Each point is reached from the start by the listed moves, each made 0, 1 or 2 times, or once backwards (-1), plus a little noise. Is the number of moves made odd or even? Then give how often each move was made.
In the rows, zero is written as 128.

Moves:
(1): [183 100 145 112]
(2): [151 167 127 111]
Start: [148 134 129 139]
Points:
[227 144 144 107] => even (1, 1)
[ 71 124 114 172] => even (-1, -1)
[173 173 130 121] => odd (0, 1)

Moves:
(1): [153 141 137 128 130 138 109 123 139 154]
(2): [127 157 143 124 119 131 144 140 126 128]
(3): [114 124 147 135 122 140 127 117 128 129]
(4): [143 115 122 153 117 132 126 129 122 125]
(5): [125 131 155 131 155 120 123 146 125 130]
(6): [127 131 124 119 128 153 106 145 137 118]
(7): [136  98 148 130 135 129 156 129 149 127]
(8): [126 120 129 111 118 109 126 140 121 130]
(9): [118 127 134 150 125 132 121 129 165 142]
Start: [125 122 115 117 108 147 118 138 127 147]
Points:
[141 157 186 187  73 228  56 139 223 218] => odd (2, 1, 2, 1, 0, 1, 0, 0, 2)
[170  81 129 213  68 207 124  94 196 173] => even (1, 0, 1, 2, -1, 0, 1, -1, 1)
[ 69  18 147 159 102 133 196  86 234 159] => even (-1, -1, 1, -1, -1, -1, 2, 0, 2)
[ 68 121 146  96  91 173  55 184 212 168] => even (0, 0, 1, -1, 0, 2, 0, 2, 2)
[ 33 141 118 170  76 164 129  75 175 163] => even (-1, 0, 2, -1, -1, -1, -1, -1, 2)

Moves:
(1): [127 118 133 123 136 133 120 115 131 115 127 138 125 132 126 104 117 146
 135 133]
(2): [129 134 139 136 111 143 141 125 129 118 124 121 127 132 140 122 122 123
 126 116]
(3): [137 113 143 124 148 119 131 138 122 129 113 129 129 123 115 119 116 124
 140 125]
(4): [130 123 124 139 132 120 118 127 131 130 132 123 131 127 129 120 118 127
 130 119]
(5): [128 151 117 132 130 123 136 119 133 142 122 126 134 129 130 124 132 128
 124 136]
(6): [134 115 128 117 115 137 138 114 138 129 132 136 103 131 117 128 137 129
 120 113]
(7): [128 120 121 124 113 126 141 130 131 125 129 138 126 129 118 120 114 102
 127 136]
(8): [149 138 149 142 124 118 138 147 139 125 133 128 110 125 129 140 128 150
 131 126]
(9): [125 134 120 132 134 124 123 138 148 144 140 118 133 129 132 110 117 128
 113 133]
(10): [146 106 134 125 114 116 112 153 119 142 120 126 137 142 138 139 119 130
 125 140]
(11): [122 132 133 123 126 120 131 127 133 134 146 135 128 137 112 118 134 144
 130 125]
(12): [126 122 123 133 143 139 123 114 122 142 116 148 135 125 131 116 116 103
 118 129]
(13): [142 134 129 128 130 137 135 123 121 127 126 122 132 129 119 128 118 135
 123 133]
(14): [128 140 135 133 134 129 134 128 126 111 122 124 130 139 110 130 132 132
 124 132]
(15): [116 103 129 146 114 130 135 122 119 119 137 116 142 136 144 137 141 111
 108 152]
(16): [140 119 132 119 146 124 125 116 140 122 131 127 125 129 123 143 119 128
 129 125]
(17): [121 132 132 132 120 137 127 125 134 109 129 129 146 118 117 109 138 109
 134 129]
(18): [127 121 131 133 127 120 136 130 142 111 124 122 130 108 137 155 123 128
 117 103]
(19): [133 125 113 128 136 129 138 130 138 117 138 131 144 130 123 121 132 121
 130 116]
(20): [117 137 121 133 133 146 127 112 136 139 118 129 127 127 124 132 122 138
 134 137]
Start: [126 137 115 130 128 126 132 119 125 133 126 108 139 137 123 127 134 134
 127 142]
Points:
[167 130  98 176 209  51 115 132 194 156  79 121 185 103 151 182  54  66
  75 145] => even (0, -1, 0, 1, 2, -1, 1, 1, 1, 1, -1, 2, -1, 1, 0, 2, 0, 2, 0, 0)
[137  55 147 111 154  95 151 100 153 108 131 121 116 193   7 155 163 190
 157 139] => odd (0, -1, 2, 1, 0, 2, 0, 0, -1, 1, 2, -1, -1, 2, 1, 1, 0, 0, 1, 2)
[193  26 149 149 171  87 172 117 160 124 105 140 119 145  55 234  46  83
  59 128] => odd (-1, -1, 1, 1, -1, 1, 2, 1, 0, 1, 1, 2, 1, 2, 1, 2, -1, 2, 0, 1)
[185 161 171 225 146 141 176 122 171  74  98  55 213 158 152 112  77 138
  36 240] => odd (2, 1, 0, -1, 2, -1, 0, 2, 2, 1, -1, 1, 2, 2, 2, 1, 1, 1, 0, 0)
